Every row gives one point. The points of each table are mixes of a few directions, plus a little noise. How many directions does each table use, and how many do they share? Where both have some left over, give the other angles between the two spaces (their principal angles), to ten degrees, smallest first.
In the rows, 128 means zero.

First (6 x 3):
[[ 64 183  86]
 [ 93 158 106]
 [126 129 127]
 [129 127 129]
 [146 113 139]
 [210  58 182]]
Second:
[[146  45 121]
 [121 220 147]
 [136 143 138]
 [110 105 107]]
Directions: first 1, second 2, shared 1

First, 5 rows:
[[166 211  62 142]
 [ 75  68 157 115]
 [137 118 147 128]
 [ 84 131  92 122]
 [175 111 184 133]]
Second (5 x 4):
[[104 192  38 132]
 [122 144 106 128]
 [153  62 221 124]
 [123 141 109 129]
 [138 101 165 127]]
Directions: first 2, second 1, shared 1

First:
[[ 43 104 108 121 135 111 147  85]
 [ 72 107 132 130 127 110 178  87]
 [167 143 120 124 132 143  87 159]
 [226 162 129 127 128 157  62 193]
 [157 145 101 118 139 148  52 165]
 [226 155 155 136 119 144 112 175]
 [ 37  96 121 124 132 103 181  71]
 [ 42  99 120 124 130 104 175  74]
 [119 114 167 144 111 106 217  96]
 [191 150 123 126 129 148  75 172]]
Second:
[[123 165 109 140 112 131  99  73]
 [177  71 177 173 213  92 230 209]
 [ 45  85  81 106  51 167 120 141]
 [ 88 108  85 121  75 126 132 123]
 [142 108 142 142 119 150  85  83]
 [169 151 134  82 118  90  90 124]
 [143 191 116  93 128  94 116 133]
 [170 133 206 154 241 159 161 171]
 [126 151  98 145 115 102 139 105]
 [101 114 128 121 107 168 104 120]]
Directions: first 2, second 5, shared 0; angles 50, 50

First, 10 rows:
[[ 38  56 102  81 158 191 103 155 104]
 [172 182 136 112 161 101 150 139 153]
 [199 126  86 152  74  82 163 102 158]
 [187 209 161 151 112  84 144 115 151]
 [ 85 113 116  79 173 159 121 158 128]
 [228  71 133 189 216  81 145 117 110]
 [137 111 102 111 143 127 138 137 137]
 [ 89  83 130 167  59 147 105 100  98]
 [ 63 198 184 134  58 152  97 117 117]
 [ 82 130 131 104 127 154 115 139 122]]
Second:
[[148 168 171 123 192 138  80  88 124]
 [140  68  81 157  79 123 165 138 189]
 [ 89  74 194 190  45  97 113 130 110]
 [ 60 199  96  10 125 168 115 149  96]
 [148 118  87 125 128 130 152 133 158]
 [121 116 109 126 182 154 141 152 104]
 [190 152 158 165 145  87 130 105 115]]
Directions: first 4, second 5, shared 2; angles 30, 40

First (10 x 12):
[[140 128 112 122 110  95 123 174 144 114 107 102]
 [145 119 131 116 154 117 121 116 129 137 127 133]
 [117 129 145 129 137 151 121  92 112 133 147 151]
 [100 136 141 149 129 170 152 104 111 139 157 147]
 [127 135 106 135  97 116 140 167 145 115 104 100]
 [150 119 120 117 152 125 126 100 140 142 105 126]
 [149 121 110 126 146 106 149 154 146 139 111 108]
 [ 99 134 162 136 125 146 117 123  93 122 184 161]
 [132 134 103 131  94 109 134 170 150 112  95  95]
 [122 126 151 119 136 145  97  80 109 127 143 157]]
Second:
[[131 130 152 143 115 117 120 125 142 157 127 121]
 [130 129 141 137 121 122 124 127 136 144 129 124]
 [128 128 116 120 134 132 131 129 121 114 127 131]
 [130 130 145 139 118 121 122 126 138 148 127 123]
 [128 128 127 127 129 128 129 128 127 126 127 129]
 [129 130 161 150 111 114 118 124 147 167 130 118]
 [129 129 154 146 113 116 119 125 144 160 128 121]
 [128 129 142 137 121 122 124 127 136 144 128 124]
 [122 121  24  63 183 171 161 138  69   7 128 158]
 [129 130 138 134 124 124 125 127 134 140 127 125]
 [126 126 106 115 140 136 135 130 115 102 128 135]]
Directions: first 4, second 1, shared 0; angles 90

First:
[[113  80 135 120 133 122 101 127 111 134 151 126 125 156]
 [165 134 178 170 222 205 111 184 127 106  95  63  71 148]
 [156 100 156 148 178 194 109 167  91 117 134 100  86 158]
 [110 168 102  80  55  72 145  83 139 141 155 192 169 108]
 [137 164  87  91  41 119 168  95  95 138 164 211 161 100]
 [170 145 182 179 232 209 117 189 137 104  83  53  67 140]
 [118 173 120 107 100  91 144 107 157 133 124 152 150 109]
 [103  46  63 167  98  94 145 114 129 141 106  99 166 108]
 [ 84 141 127  89  94  48 114  87 170 142 139 152 161 127]]
Second, 10 rows:
[[127 124  86  54 159 103 164  82  87 133 140  20 138 126]
 [168 128 143 154 118 105 108 128 124 203 147 172 106  76]
 [215 111 156 137 103  85 144 161 158 188 174 140  87  99]
 [132 130 118 114 116 129  62  91 111 195 104 138 116  77]
 [170 119 156 180 127  89 131 170 130 189 170 214 103  52]
 [ 70 150 138 174 160 167 207 150 129  20 131 135 176 225]
 [106 109 100  73 130 128 120 132 130  82 114  77 127 122]
 [ 78 131  93  81 138 154 111  96 112  83  89  69 151 155]
 [130 155 174 200 109 178 158 145 171  84 119 168 143 240]
 [ 85 122 113 116 123 149  78 127 128 102  91 143 134 106]]
Directions: first 4, second 5, shared 0; angles 70, 70, 80, 90

First (8 x 20):
[[ 89  51 111 189 189  98  85 147  77 137  55  95 103  90 176 145 131 128
  142 101]
 [120 112 125 141 141 122 116 132 117 130 113 121 122 119 138 131 127 129
  130 122]
 [166 202 145  69  68 156 173 108 178 122 199 161 152 164  81 111 125 127
  113 155]
 [ 91  54 114 186 185 102  86 147  79 136  58  97 105  91 173 145 131 130
  141 101]
 [126 128 128 129 129 128 127 129 126 129 125 128 128 127 128 126 130 129
  127 127]
 [120 112 126 141 142 120 117 132 116 130 112 121 122 119 139 132 130 130
  132 121]
 [160 194 142  76  77 153 166 112 174 122 189 156 149 161  86 113 125 126
  116 151]
 [150 173 135  93  94 145 154 118 157 122 172 148 142 150 101 119 127 127
  118 143]]
Second (11 x 20):
[[120 113 125 140 140 122 119 132 118 129 114 122 123 121 137 131 128 128
  131 123]
 [130 132 129 125 125 130 130 127 131 128 132 130 129 130 125 127 128 128
  127 130]
 [119 110 124 142 143 121 117 133 116 130 110 120 122 119 140 132 129 128
  132 121]
 [119 110 124 143 143 121 117 133 115 130 110 120 122 119 140 132 129 128
  132 121]
 [164 199 143  72  71 155 170 110 177 121 197 159 151 164  83 112 126 127
  114 154]
 [143 158 134 104 104 139 146 120 148 125 157 141 137 143 109 121 127 128
  122 139]
 [137 146 132 114 113 135 139 123 140 126 146 136 134 137 117 124 127 128
  124 135]
 [138 147 132 113 113 135 139 123 141 126 147 136 134 138 116 124 127 128
  124 135]
 [170 211 146  62  61 160 177 107 185 120 208 164 154 170  75 109 125 127
  112 158]
 [ 66   7 102 224 225  82  57 159  46 140  12  76  90  67 205 155 132 130
  152  84]
 [101  74 116 170 171 107  96 142  91 133  76 105 111 101 162 140 130 129
  139 108]]
Directions: first 1, second 1, shared 1
